Rows are points. Each copy is the shape, with its points in the same order, turned, moved and blurred by noise. Is it also mirrored, or only turned?

Shape (6 x 2):
[[ -7.7 -20.6]
 [  8.2   9.6]
 [ -5.2   4.6]
 [ -3.6  -1.6]
 [-27.1  11.7]
 [ 12.2 -49.2]]
Copy 1, 6 rows:
[[-22.5 -23.9]
 [  4.4  -2.6]
 [-10.2   4.3]
 [-12.2  -7.0]
 [-25.9  19.4]
 [-16.1 -57.4]]
Copy 1 is: only turned
Copy 2 (6 x 2):
[[ 27.4 -10.8]
 [ -5.9 -14.6]
 [  5.3  -3.7]
 [ 10.6 -11.9]
 [  0.1  18.6]
 [ 52.9 -27.7]]
Copy 2 is: mirrored
Copy 3 (6 x 2):
[[ -2.7 -15.7]
 [ -5.2  21.2]
 [  6.4  11.3]
 [ -0.3   4.4]
 [ 26.8  -0.6]
 [-32.8 -31.8]]
Copy 3 is: mirrored
Copy 4 (6 x 2):
[[ -6.8  20.1]
 [  7.2 -13.4]
 [ -5.7  -3.9]
 [ -4.2   1.0]
 [-31.8  -9.2]
 [ 16.9  45.9]]
Copy 4 is: mirrored

Shape:
[[ -3.4   2.7  -9.6  20.7]
 [ 24.0   2.1   6.1   6.9]
 [ -5.6   1.9  19.4  -5.7]
 [ 33.2 -29.0  23.8  -9.5]
 [-21.6  28.3   1.9  -6.2]
 [ 35.7 -33.9   9.8 -18.1]
 [ -4.0  19.4  -2.0 -11.8]
 [-16.7   8.9  -9.3 -22.3]
 [ -5.2  50.5   1.4   3.4]]
Copy 1, 9 rows:
[[ 12.4   1.2  -6.2  16.3]
 [ 27.1   2.4  -1.1 -12.2]
 [ -4.3   1.2  18.3 -12.0]
 [ 29.1 -26.4   5.0 -34.4]
 [-19.0  30.3   8.2  -1.4]
 [ 30.9 -26.0 -11.3 -41.7]
 [ -3.5  24.4  -4.6  -9.9]
 [-18.9  12.7 -12.7 -14.0]
 [  1.9  50.0   7.7   2.2]]
Copy 1 is: only turned
Copy 2, 9 rows:
[[ -5.8   0.1 -20.8  -5.4]
 [ 25.0   6.0  -7.3  -7.9]
 [ -1.7  23.1   1.6 -26.4]
 [ 41.3  -4.9  19.1 -30.5]
 [-16.3  40.2 -10.9  -2.8]
 [ 34.8  -8.0  24.1 -12.4]
 [ -2.3  32.9  -3.6   2.2]
 [-15.9  28.2  12.6   6.0]
 [ -3.1  52.8 -30.3   2.4]]
Copy 2 is: mirrored
Copy 3, 9 rows:
[[-22.2   5.8  -5.5   9.8]
 [  7.7 -12.9  -7.9  16.1]
 [  3.0  -6.7   5.4 -15.8]
 [ 12.9 -48.7 -13.1   2.9]
 [  1.3  28.2   4.3 -16.6]
 [ 15.2 -47.9 -31.4  -1.7]
 [  9.4  15.7  -8.8  -9.2]
 [  2.0  14.6 -19.2 -25.8]
 [ 14.4  38.8  10.6   6.9]]
Copy 3 is: only turned
Copy 4 (9 x 4):
[[ 20.1  14.5   3.0 -14.1]
 [ 32.1  -8.4   9.6   8.4]
 [  6.1   5.1  26.7  12.8]
 [ 14.2 -41.7  17.7  15.8]
 [  9.5  39.9  14.5  15.3]
 [  8.3 -43.9   3.9  19.0]
 [ 14.0  22.2   5.1  21.0]
 [ -5.1  23.8  -1.2  20.8]
 [ 37.2  44.6  14.5  20.0]]
Copy 4 is: mirrored

Shape (12 x 8):
[[ -5.3  -7.2   3.0   4.0  12.9  -4.0  -8.3 -26.1]
 [-11.0 -17.5 -11.7  20.4  -4.2  49.4 -22.4  28.0]
 [-27.5 -25.9  -2.4   3.5  -0.7  -6.6 -24.7   6.4]
 [-34.8   0.4 -34.4 -12.8   5.1 -17.8   4.3   1.6]
 [ 36.1 -15.3   3.8   2.0  -7.4  30.6 -13.9  -6.7]
 [-19.7  13.4  17.1  11.7 -36.3  -8.7   3.7 -17.1]
 [ 12.3   4.4  16.7 -16.9 -13.6  20.2 -12.7   8.1]
 [  1.7  25.7 -18.5  -4.4  29.9  -8.7 -49.2  16.6]
 [-48.2 -24.1 -13.4 -25.0  -9.6  39.9  10.8  -2.8]
 [-37.4   7.2  13.6  -4.7  -7.8 -22.9  25.1  -5.7]
 [  9.0   4.9   2.7 -11.3 -17.7 -14.4   1.3 -29.9]
 [ 11.9   8.7  -7.6  27.6 -26.3   5.0   7.7  28.5]]
Copy 1:
[[ -0.7  -8.2   2.6  -5.5  17.4  24.4 -11.7 -23.0]
 [ 15.9 -10.1 -42.6  11.0  10.6  17.7 -19.7  40.9]
 [ -6.8 -18.2  -4.5   5.3  22.7   0.8 -43.4   4.9]
 [-37.5  -9.5  -2.4  10.0  30.0 -22.4  -8.6  -7.0]
 [ 39.2  -2.0 -29.7 -23.0  -1.7  15.2  -7.9 -10.9]
 [-27.1  -5.0   7.1  -4.6 -33.1   6.8 -27.3 -13.4]
 [ 13.6  16.2 -15.6 -27.8   3.6   2.7 -17.0   8.8]
 [  7.2  42.0 -18.3  23.8  44.4   0.2 -26.3 -13.6]
 [-36.8 -29.9 -21.0 -31.5  19.3   7.8  -2.1  32.5]
 [-40.8  -6.3  33.2  -5.5  -0.7  -3.0 -16.0   5.1]
 [ -9.2  -4.3   5.0 -22.4  -7.5  -0.8  -8.1 -39.8]
 [ 14.7   3.2 -13.4  25.2 -32.2 -11.4  -9.6  11.9]]
Copy 1 is: only turned
Copy 2, 12 rows:
[[-22.3 -11.4  -3.6 -16.5   9.9   4.8 -18.3  -9.1]
 [  6.5 -11.1 -51.9   2.1  -7.6   2.2  35.9   2.9]
 [-23.0 -15.7 -29.2   3.7  -6.3  22.7 -11.7  17.7]
 [-12.2  25.5 -18.0 -16.7   7.0  44.9 -20.3  15.7]
 [  8.1 -20.8  -3.0 -19.4 -23.8 -18.4  14.4 -12.0]
 [-36.5  26.4  -6.8  16.2 -16.5  -3.3 -19.3 -17.9]
 [ -8.7   6.1  -7.9 -13.0 -22.0 -25.4   4.9  12.9]
 [ 21.5  -0.1 -42.0 -25.9  12.4 -10.6 -40.8  26.4]
 [-44.1  16.5 -27.6 -24.9  -6.0  32.1  38.6  13.9]
 [-41.2  32.9   7.0  11.4  11.7  18.3 -18.0   9.1]
 [-21.4  10.7  13.1 -18.7 -19.1   0.2 -26.6 -14.2]
 [ 22.2  21.0 -11.1  26.5 -16.7  -0.1   5.1  -7.1]]
Copy 2 is: mirrored
Copy 3, 12 rows:
[[-12.9 -12.2   2.9  -8.3  10.4  -9.5 -29.3 -16.9]
 [ -1.5  16.7 -10.2  15.3 -30.2  14.4 -46.7  30.2]
 [-29.9  -7.6   4.0 -15.7 -24.0  -6.4 -19.4   6.2]
 [-41.7  -7.8 -37.1  -9.1   0.7  -9.5   2.6   4.9]
 [ 30.9  17.8  -6.1  -8.8  -3.5   4.1 -40.9  -1.9]
 [ -5.2   1.5   3.7   6.5 -21.5  10.6  17.4 -32.0]
 [ 14.3  35.5   2.6  -5.2  -7.9   6.6 -18.1   2.6]
 [-24.5  28.9  -7.8   9.5   4.5 -57.6 -29.1  13.1]
 [-35.8   8.1 -19.5 -16.7 -10.0  56.3 -17.8  15.9]
 [-23.5  -9.2   2.3  -0.5   5.1  10.1  33.0 -12.7]
 [  3.0   1.4 -12.9 -15.1   6.2 -10.5   3.4 -37.1]
 [ 23.7  -1.6 -17.1  26.9 -26.7  -8.9   4.2  15.3]]
Copy 3 is: only turned
Copy 4:
[[ -8.9  -6.3   8.0   5.1   8.6  -7.1  29.6 -18.5]
 [ -8.1  -4.3 -18.3  32.2  24.3  50.0  -4.6  13.0]
 [-28.2 -25.2  -9.7  14.5  18.3   0.0   1.1  -8.6]
 [-27.8  -5.3 -31.7 -23.0  17.2 -15.6  14.9   6.3]
 [ 27.5 -16.0   8.4  20.5 -12.8  31.7  20.2   3.3]
 [-34.2   9.5  11.9   8.1 -28.4 -10.1  -1.7  -3.6]
 [  8.4 -14.7  22.4   0.8  -4.3  20.3  -5.9  12.6]
 [ 24.1  -0.5 -12.9 -13.6  43.1   1.2 -19.0 -27.3]
 [-50.0 -18.8  -6.1 -10.1  14.7  36.2  30.5  27.8]
 [-41.4   3.0  10.5  -3.6   0.8 -32.4  12.4  17.4]
 [ -1.8  -5.1   8.9 -13.2 -24.7 -15.3  20.4  -8.8]
 [  6.9  16.8 -18.2  26.9 -12.6   0.7 -13.9  24.7]]
Copy 4 is: only turned
